Every row gives one point. To make a cloud, some directions were put in groups of two or more. Within a group, all points are equally far from the middle, so they leave a hole (a ring in 2 directions, a hollow ball in 3). The other directions are filled evenly. Then the cloud was stretched, turned, moved and blurred a little. Count the holes, and give their numbers of directions, smallest first.

Cloud (19 x 3):
[[ 24  14 -76]
 [-44  15 -51]
 [ 22  90 -54]
 [-61 -54  16]
 [ 10 -49 -67]
 [-11 -60 -21]
 [ 67  11 -24]
 [-14  47 -37]
 [ 27  26  20]
 [ 38 -11   7]
 [-26  50 -16]
 [-65 -71  10]
 [-52 -20 -43]
 [ 25 -10 -34]
 [-46  13 -64]
 [ 20 -83 -18]
 [-53 -16 -11]
 [ 46 117 -48]
 [-19 -28 -21]]
Holes: 0

Cloud (27 x 4):
[[-62 -64  42  28]
 [-32 -43   0 -17]
 [-18 -58  52  -9]
 [ 31  -3   1  40]
 [-68  -2  75  57]
 [ -2  68  34  41]
 [-65  46  36   9]
 [-56 -11  23  83]
 [-82  12  26  50]
 [-27  42  49 -43]
 [ 42   0  -3  10]
 [-51  28  84  36]
 [-13 -52  57 -13]
 [ 35  16  83  15]
 [ 20  48  73 -26]
 [ -1  15  42  79]
 [ 32  19  77  36]
 [-52   1   9  75]
 [-13  47   7 -45]
 [-45 -40  82  12]
 [-27   7  77  74]
 [-45 -56  18  -5]
 [-73 -55  44  35]
 [ 20 -26   5 -28]
 [ -5  20 -14 -42]
 [ 22  29  36  61]
 [-11 -15  90  57]]
Holes: 1 (4)

Cloud:
[[ -24  -82  -14   15  -15   31  -17   54]
 [  22  -55   49   74   43  -21   -8   29]
 [   5   12   13   71  -82  -29    3   19]
 [ -31   45   29  121  -11   -2  -35  -11]
 [  48  -20    9  -35  -61    6   28   30]
 [ -30   69  -18   71  -35    7    1   43]
 [ -78  -59  -74    0   -7   -5   -6  -55]
 [ -46  -30  -13   69   43  -21  -36  -61]
 [ -56  -31   32   17  -15  -36  -70   11]
 [ -79   20  -16   69   37  -62  -10  -39]
 [ -45   66   -4   32   -8    8  -43   48]
 [  36  -42   24   53  -37   37  -19   27]
 [  14  -36   58  -48   22  -19  -85  -17]
 [-101   32   -1   -6    3   28  -52  -18]
 [  35  -22   50   90    8  -37    2    4]
 [ -68    1  -41   24   26  -27   -3  -22]
 [ -26   38   -8   -6   -4  -61  -26   -2]
 [  24   20   80   13   18  -27  -11   89]
 [ -39   10   11   39   49   30  -19    0]
 [ -28    2   -2   41  -79  -61  -50   31]
 [ -37    3  -29   37  -69   24   22  -24]
 [ -51  -61   -2   48  -54  -40  -27   68]
 [ -26   -3  -61  -49   22   14   25  -34]
 [  57   62    1   39  -30   13  -39   62]
 [  19  -15   67  -52   15   64  -78   18]
 [  14   19   -6  -50  -87   -7   -7   22]
 [  19  -41   20   43  -45  -35   -3   13]
 [  -8   35  -12   43   30  -43  -45   26]
 [  32   26   45   19  -46  -37  -44   37]
 [   8  -27  -45   10  -16   15  -79  -28]
 [  12  -19   34   -1   35  -59  -45  -13]
 [ -63  -21  -22  -11   14   34   25   45]
 [ -16    5  -25   26  -47  -34  -17   43]
 [ -23  -66    4   11  -14   56  -79  -96]
 [  31    5   -5   18  -71  -63   -5   29]
 [ -34   73   19  -36    3   55  -29    2]
 [  24  -57   43  -55  -21   -6  -25   65]
 [ -60   36   34   60   19  -53  -37   14]
 [ -38  -13   -1  -12  -54  -55  -77   75]
 [ -42    3   18   53  -27  -63  -11   31]
 [ -74  -13   48  -19   30   41  -54   36]
 [ -20  -46  -26  -13   15  -83  -37   81]
 [  63    0   46   33   47    1   58  -52]
 [ -57  -11  -16   19   18    5   76  -14]
 [ -12   14    5  -11  -63   35   24   69]
 [   3  -47   24   34  -28   42   -8  -94]
 [ -13    9   17  -28   28  -55  -42   56]
 [ -62   21   25  108    6   42   43  -17]
 [   6  -42   -2   48  -49  -52  -73    4]
 [ -15  -76   54   46  -25   42  -47  -51]
 [ -16  -37   15   83    3  -68    7   -6]
 [ -36  -15  -42   54    3  -67   10   33]
 [  -6 -109  -24    6  -13  -18   22  -62]
 [ -16  -45   17   41    7  -26  -20   74]
 [ -81  -11   10   92  -19   55  -30    4]
 [  24  -90   22  -42  -37   52  -14  -27]
 [ -66   59  -30   16    0   -8   47   17]
 [ -45  -16    5   61  -34  -41  -96    5]
 [  15   -4  -17   38  -35  -27  -29  -58]
 [  50   14   22   63   13  -39  -40  -19]
 [   5  -90   11   94   66   36   10  -75]
 [  46  -35   29  -18   72   13  -57  -11]
 [  22   42  -15   11  -57  -87  -10  -52]
 [ -19  -30   15   12    3  -35   57   32]
 [ -30  -16  -11   19   55   38  -91  -27]
 [ -32  -73   -9  -12  -17   24   13    6]
 [  24   15    3   78   16   19   64  -39]
 [ -17   40  -22  -58  -20  -92   -4    6]
 [  11  -20   33   28    8   -7  -27  -32]
 [  -8  -79  -43  -29   40    6   -9   33]
 [  56   51   13   -4  -10   69    0  -10]
 [ -16  -97   14   93   39    6   -2  -15]
 [ -41 -115    4    5   25   -6   25  -66]
 [ -86    9    1   71   62  -43  -17  -45]
 [ -19   54   31   80   76   38   82   13]
 [ -43   48  -62  -28  -28    2   25  -37]]
Holes: 0

Cloud, 87 rows:
[[  17   -8   49   27   30  -63   39    2   30]
 [  20    3   74   62  -21  -64   -2  -32   34]
 [  -3   20   57    2   -6  -35   77   42  -37]
 [  72  -39   44   58   17  -23   -8    4  -28]
 [ -11  -36  -38   14   27    5   38    3  -48]
 [  39  -51   56   21  -13  -26 -103   38    3]
 [  30  -21  -28   35   -1  -42   62   40   12]
 [  -3  -34   20   53  -54  -24   52  -45   45]
 [   7  -35  -49  -15   -9    2    2   57   40]
 [ -15  -44   89   -9   -9   63    6   41   25]
 [  10  -16   30  -46    1   48   18   79    6]
 [ -48   46   37   15  -15  -60   37   34  -26]
 [  51  -41   33  -38   49   33  -21   20  -13]
 [ -15  -57    9   20   47  -62  -75    5  -50]
 [  49   25   28   -5  -34    5   71   -5    5]
 [ -22  -12   64  -45    7  -38  -91   38  -72]
 [  23  -72   33   50   29   17  -67   49    5]
 [  50  -45   47   23    8  -28  -36  -46   42]
 [ -72  -36   10   30   -7   32  -14  -52   -6]
 [  17  -31   79  -32  -78  -90   21   24  -10]
 [   6  -27   50  -51  -64   45  -32   28   34]
 [  27  -30   56   37  -26  -25   12   62   70]
 [  11   11   10   11  -21  -57   63   21  -73]
 [ -43  -91   27   -7  -32   -4   34   10  -23]
 [ -35  -51   19   -3  -24  -67   58    8   34]
 [   8 -101   48  -56  -53  -30  -75  -19    5]
 [  -9 -116   -2   44  -15  -33  -81   27   -4]
 [  15    8  -51   -4    0  -50   25   51   -4]
 [  15  -28   -2  -74  -14  -72  -61  -23  -10]
 [ -26   -9   76  -64   46   25  -23   10   -9]
 [ -31  -78    4   87    8   12   -4   33   13]
 [ -42  -28   68  -13  -18   67  -69    8   -6]
 [ -41  -41   65   17   20   16  -88  -24   42]
 [ -40   22  104    5  -27  -81  -21  -13  -10]
 [  -7  -20    1  -43   20  -13  -26   95  -36]
 [ -78   10   43   41    9   -4  -35   -2   51]
 [ -19  -98   63    0  -67  -10   21    8   52]
 [  -2  -50   22   29    9   47  -99   -6   24]
 [  -2  -31  -16   53   29   -4   35  -21  -53]
 [  42  -38  -24   40  -40  -10   35   19   57]
 [  34   -8    4    9   50  -19   20   25   40]
 [ -12  -10    9  -45  -11   23  -34   58   51]
 [  22   -5   28   22   39   -7   36  -51   11]
 [ -13  -14  -14  -71    8  -40  -13   14   55]
 [  16    0  -15   16   49  -57   24   40  -37]
 [ -27   21   97   19  -11  -48  -15  -35  -67]
 [ -22  -47   30  -17  -59 -112  -72    6  -21]
 [ -25  -39   78   36  -29  -26  -11   31  -95]
 [  -1   30    2  -64   12  -10  -32   35  -74]
 [ -38 -102   55    2  -61   -8  -60  -40   15]
 [ -71  -50   24   45    1   43  -35   -1  -31]
 [ -27  -93  -20  -35  -44   24   -5   25   -1]
 [ -62  -46   21  -20  -79    8   -1  -20   13]
 [  -2  -30   39   79   26  -42   -4   10   51]
 [  38   15  -16  -58   16  -48  -46   -3  -20]
 [ -53   44   45   51   23    6  -45  -21  -18]
 [  19   30   41  -53  -35    1  -15   30   45]
 [ -43  -75   32  -27   -9  -62  -66   -1   60]
 [   0  -61  -45   -4  -35  -37  -76  -27  -56]
 [  18  -65   85   68  -23  -11    9   -8  -52]
 [   4  -24  105  -23   26   20   15    5   16]
 [ -23   15   26  -26  -21  -72   56    4   41]
 [  15  -51   -1    0  -59    6  -31  -33  -95]
 [  48   37  -11  -22  -29  -40   12  -34  -28]
 [ -20  -56    9   26   -9  -32   -2   14 -106]
 [  79    7   -6    6  -44    2    2   -9    6]
 [  16  -61   53   44  -27   66  -46   16   40]
 [ -20  -46   15  -51  -72  -35   42   -5   36]
 [ -35  -19   51  -29  -12  -84    4    1  -78]
 [  29  -40   25  -35  -78   -2   52   -9  -41]
 [  51  -29    3   28   24   55   14   41   17]
 [ -23    8   41  -23   35  -49   -3  -68  -30]
 [  -6  -10  -24   12   59    7   -7   64  -17]
 [ -23  -81   39  -54  -57  -62   18   35   12]
 [ -75  -26   48   52    2    1  -19   16   59]
 [   4  -66  -12   90  -25  -35    3   -3   54]
 [  26  -28   91   22  -71   12   28  -20   40]
 [ -15  -67   -7  -27   -7  -53   37   10  -40]
 [   3  -67   35   10   12  -29  -60   62  -89]
 [ -23 -121   39   31  -67  -50  -16   -5  -14]
 [  10  -94   27   44  -39   27   39    4   45]
 [  61  -58   56  -65  -40  -20  -68   14   -8]
 [ -26  -94   63   22  -13   15  -41  -58    2]
 [ -61  -95   68   -5  -38  -29  -69   28   14]
 [  34  -72   67   48  -51   16  -23   -7   61]
 [  -5  -50   45   59  -80    2    0   -2  -77]
 [  20   46   71    4   38  -34   -4   10  -68]]
Holes: 1 (9)
